Each row is a point. Each copy is the shape, with its points in the same order, turned, moved and blurred by noise. Say if it was mirrored as well.

Shape, 7 rows:
[[ -6.9  -0.4  -2.5]
 [  1.5  -0.4   4.5]
 [  1.1   8.0   1.1]
 [  0.3  -1.3  -0.9]
 [ -2.5  -3.6   1.7]
 [ -0.4  -2.7 -10.8]
 [  0.7  -3.0  -0.5]]
Copy 1:
[[  6.3  -7.3   0.9]
 [ -1.6   0.1   2.5]
 [  5.6   5.8   1.4]
 [  0.3  -2.2  -2.7]
 [ -1.1  -6.1   1.9]
 [  3.4  -5.1 -10.8]
 [ -1.6  -2.3  -1.9]]
Copy 1 is: mirrored
Copy 2, 7 rows:
[[-7.2  3.3 -0.9]
 [ 0.1 -0.6  6.3]
 [ 3.1  7.3  2.3]
 [-1.6 -1.1  0.5]
 [-5.0 -2.2  2.7]
 [-2.9 -2.8 -9.9]
 [-1.6 -2.5  0.7]]
Copy 2 is: only turned

Shape (9 x 6):
[[-1.8 -1.2 -1.2 -5.6 -6.4 -1.6]
 [-3.3 -1.4 -4.6 -4.5  0.2 -6.6]
 [ 2.7  2.9  2.1  9.0  5.2  7.6]
 [ 7.1 -2.9  0.9  4.4  2.6  0.3]
 [ 5.0  0.1  2.0 -0.2  2.2  7.6]
 [ 2.7  3.9  7.5 -0.7  3.5  4.3]
 [ 2.5  3.2 -5.6 -4.0 -1.3 -3.7]
 [ 0.9 -1.8 -2.8 -4.1 -4.1 -4.8]
 [ 3.5  2.0  1.7  1.4 -2.9 -0.9]]
Copy 1 (9 x 6):
[[-7.4  3.5  0.8  0.3  0.7 -5.2]
 [-4.5 -2.6 -5.0 -1.1 -0.6 -7.3]
 [ 7.3  0.7  0.8  2.2  1.8 11.0]
 [ 6.8 -1.9  2.7  4.7  4.0  0.7]
 [ 3.6  4.3  2.4 -0.1  6.8  3.6]
 [ 3.6  1.0  5.3 -5.6  2.8  3.1]
 [-0.1  3.2 -3.9 -0.2 -1.9 -6.2]
 [-3.9  1.1 -0.1  2.2  0.2 -7.2]
 [ 1.6  1.6  4.0  1.4 -0.8 -1.8]]
Copy 1 is: mirrored
Copy 2:
[[ 0.8 -1.3 -1.0 -5.5 -6.9  0.0]
 [ 0.3  3.3 -4.8 -3.9 -3.2 -4.6]
 [-0.2 -1.5  4.1 10.8  7.3  4.3]
 [ 4.7 -6.4  1.7  5.9  2.8 -2.2]
 [ 5.9 -3.1  1.8  4.7  1.4  6.8]
 [ 5.7  2.2  5.4  6.4 -1.8  4.7]
 [ 3.2  1.4  0.5 -6.3  0.2 -4.2]
 [ 2.3 -1.9 -1.6 -4.8 -4.1 -4.0]
 [ 2.3 -2.4  4.9  1.2 -1.6 -1.7]]
Copy 2 is: mirrored
Copy 3 (9 x 6):
[[-1.7 -3.3 -1.0 -3.9 -7.0 -5.3]
 [-6.7 -4.7 -1.0  0.5 -1.4 -1.7]
 [ 9.5  6.2 -0.2  3.0 10.3  0.8]
 [ 8.2 -0.9  0.8  6.6  1.8  1.8]
 [ 7.6  1.3 -0.2 -1.5  0.6  2.4]
 [ 7.2  3.2  7.6 -2.9  1.2  1.1]
 [-3.9  1.2 -2.6  1.8 -5.1  0.7]
 [-2.3 -4.4 -1.4  1.2 -5.2 -3.2]
 [ 2.8  1.8  1.2  1.5 -3.1 -3.5]]
Copy 3 is: mirrored
Copy 4:
[[-1.3 -0.1 -1.0 -7.2 -6.8  0.6]
 [-6.4 -2.8 -4.9 -6.5 -1.7 -2.6]
 [ 0.3  4.7 -1.5 12.0  2.5  4.9]
 [ 4.3 -2.3 -2.9  4.0  3.5  1.8]
 [ 2.6  3.8 -2.8  2.5  0.9  8.1]
 [ 2.4  9.2 -0.5  1.5  2.6  3.3]
 [-1.4  0.3 -8.9 -3.8 -3.7 -1.8]
 [-0.6 -2.9 -3.7 -6.4 -4.1 -2.1]
 [ 3.2  1.9 -2.1  0.7 -2.1 -1.4]]
Copy 4 is: only turned
